Each point is reached from the start by the listed moves, each made once or not at all, plus a little noise. Say if it took an odd or an even number of moves. Then give how often each move was made.
In the rows, 128 means zero.

Moves:
(1): 176	131	102
(2): 135	181	149
(3): 154	108	184
Start: 113	111	137
Points:
140	89	194 -> odd (0, 0, 1)
113	109	138 -> even (0, 0, 0)
194	144	188 -> odd (1, 1, 1)

Moves:
(1): 163	141	118	129	128	146	116	154
(2): 116	197	133	102	130	141	138	118
(3): 120	141	205	142	129	156	139	122
(4): 135	132	105	194	143	163	141	146
(5): 128	125	156	125	206	107	106	131
(6): 109	117	123	118	136	158	114	131
Start: 124	130	118	144	134	123	131	124
Points:
140	146	157	216	158	235	128	162 -> even (1, 0, 1, 1, 0, 1)
124	144	202	223	226	166	131	138 -> odd (0, 0, 1, 1, 1, 0)
83	201	195	121	144	196	133	111 -> odd (0, 1, 1, 0, 0, 1)

Moves:
(1): 181	152	104	140	132	141	106	126	128	143	128
(2): 92	198	123	108	162	98	127	148	115	145	125
(3): 129	153	208	116	119	133	118	113	151	130	128
(4): 113	131	136	180	133	147	140	110	120	115	110
(5): 127	105	138	129	167	122	89	130	146	121	126
(6): 116	135	119	113	156	198	132	136	114	122	157
(7): 162	123	142	115	176	111	172	134	122	138	103
(8): 133	125	156	132	129	118	118	175	100	135	128
(9): 110	140	131	138	106	122	133	167	183	103	111
Start: 99	144	117	145	154	143	154	101	106	139	138
Points:
135	248	199	125	249	97	138	152	181	150	90 -> even (1, 1, 1, 0, 1, 0, 1, 0, 1)
124	157	149	229	176	152	101	171	145	119	101 -> odd (1, 0, 0, 1, 1, 0, 0, 1, 1)
65	193	116	122	225	110	117	122	108	149	131 -> even (0, 1, 0, 0, 1, 0, 0, 0, 0)

Moves:
(1): 175	113	121	83	113	157	135	102	127	132	161	132	146	116	114
(2): 134	162	126	130	121	109	132	135	137	114	141	130	126	109	107
(3): 111	129	165	113	133	140	141	98	133	137	144	98	125	148	136
(4): 137	122	127	151	122	134	144	119	116	147	122	96	135	113	123
(5): 128	137	138	139	179	112	141	146	111	110	131	116	145	149	129
(6): 115	155	109	124	134	152	116	127	141	140	135	135	148	138	124
(7): 111	133	120	130	117	153	164	145	136	108	133	147	132	121	131
(8): 121	127	134	109	124	141	109	166	111	142	121	116	132	130	128
(9): 123	126	152	118	133	135	107	142	164	115	102	144	136	103	123
(10): 137	126	122	116	152	100	158	116	137	161	135	144	119	128	123
(11): 113	117	121	130	143	119	128	132	136	136	158	120	139	121	125
(12): 138	120	146	139	116	132	118	138	130	158	168	156	160	163	114
Start: 86	138	136	116	174	137	133	138	141	144	134	117	127	159	114
Points:
44	138	166	140	230	157	212	134	136	141	184	47	167	174	114 -> odd (0, 0, 1, 1, 1, 0, 1, 0, 0, 0, 1, 0)
85	139	206	100	197	123	138	160	187	228	199	95	180	152	62 -> even (0, 1, 1, 1, 0, 0, 0, 1, 1, 1, 1, 1)
123	150	134	60	249	153	149	130	183	164	157	147	181	151	86 -> odd (1, 0, 0, 0, 1, 1, 0, 0, 1, 1, 0, 0)
68	163	154	115	140	159	141	215	142	158	191	160	159	173	76 -> even (0, 1, 0, 0, 0, 0, 1, 1, 0, 0, 0, 1)
108	172	166	69	211	173	95	197	172	166	228	140	235	159	47 -> even (1, 1, 0, 0, 1, 1, 0, 1, 1, 0, 1, 1)
77	172	194	123	232	125	222	141	176	141	145	97	152	133	96 -> odd (0, 1, 1, 1, 1, 0, 1, 0, 1, 1, 0, 0)
96	162	174	87	176	118	120	192	183	191	158	170	156	151	70 -> odd (0, 1, 0, 0, 0, 0, 0, 1, 1, 1, 0, 1)

Moves:
(1): 133	128	117	103	123	133	142	107	114	136	110	129	139	139	121	142	129	156	138	132	125
(2): 157	142	124	135	123	135	119	125	114	124	129	148	130	145	142	135	118	127	132	118	127
(3): 121	137	160	128	91	106	111	77	109	121	142	133	131	140	131	106	126	132	118	99	110
(4): 155	136	158	143	115	120	121	143	110	138	133	110	130	147	144	133	128	137	120	144	113
(5): 140	138	139	120	126	122	105	146	118	129	153	133	130	127	125	116	139	128	125	133	143
(6): 125	120	141	117	138	134	150	125	139	139	136	138	128	142	112	140	131	122	132	126	145
(7): 141	117	124	108	143	136	153	113	113	97	141	123	139	107	137	108	124	113	156	133	130
(8): 131	146	136	115	104	100	113	148	141	111	143	95	132	101	128	145	122	128	124	108	145
(9): 125	136	124	158	143	110	137	107	147	107	135	122	123	111	100	131	130	155	114	117	124
(10): 141	143	139	90	140	122	144	128	135	140	131	138	102	113	173	140	124	124	107	120	151
(11): 132	98	98	127	119	137	129	123	122	131	135	124	145	128	153	123	134	123	118	132	147
(12): 115	125	141	129	127	120	134	136	121	130	129	146	122	129	118	144	129	133	108	146	128
(13): 112	140	118	119	140	163	129	115	167	131	102	126	153	116	135	132	134	122	115	122	136
(14): 104	112	132	124	145	92	119	134	130	142	139	133	146	148	154	148	109	172	110	129	135
(15): 148	120	128	135	149	113	133	131	137	100	110	115	125	123	136	135	128	129	122	106	130
(16): 133	139	128	131	125	121	122	133	133	120	124	146	132	136	144	144	145	112	142	134	117
(17): 104	143	142	132	134	144	141	154	129	94	145	126	143	147	143	103	168	146	121	133	93
(18): 118	144	125	124	129	145	108	111	119	123	125	133	118	134	142	129	129	126	146	134	139
Start: 107	110	121	121	123	110	124	124	115	128	131	131	132	131	130	136	147	88	123	161	137
Points:
85	158	192	69	125	111	119	97	127	25	178	120	174	118	155	110	195	87	111	129	158 -> even (0, 0, 1, 0, 1, 1, 1, 1, 0, 0, 0, 1, 1, 0, 1, 0, 1, 1)
161	116	174	84	137	78	142	44	105	95	116	148	206	195	204	179	136	125	130	125	123 -> even (1, 1, 1, 1, 0, 1, 1, 0, 0, 0, 0, 0, 1, 1, 1, 1, 0, 0)
127	149	105	31	143	154	163	109	128	36	124	123	174	108	249	171	181	110	107	134	184 -> odd (1, 1, 0, 0, 0, 0, 1, 1, 0, 1, 1, 1, 1, 0, 1, 0, 1, 1)
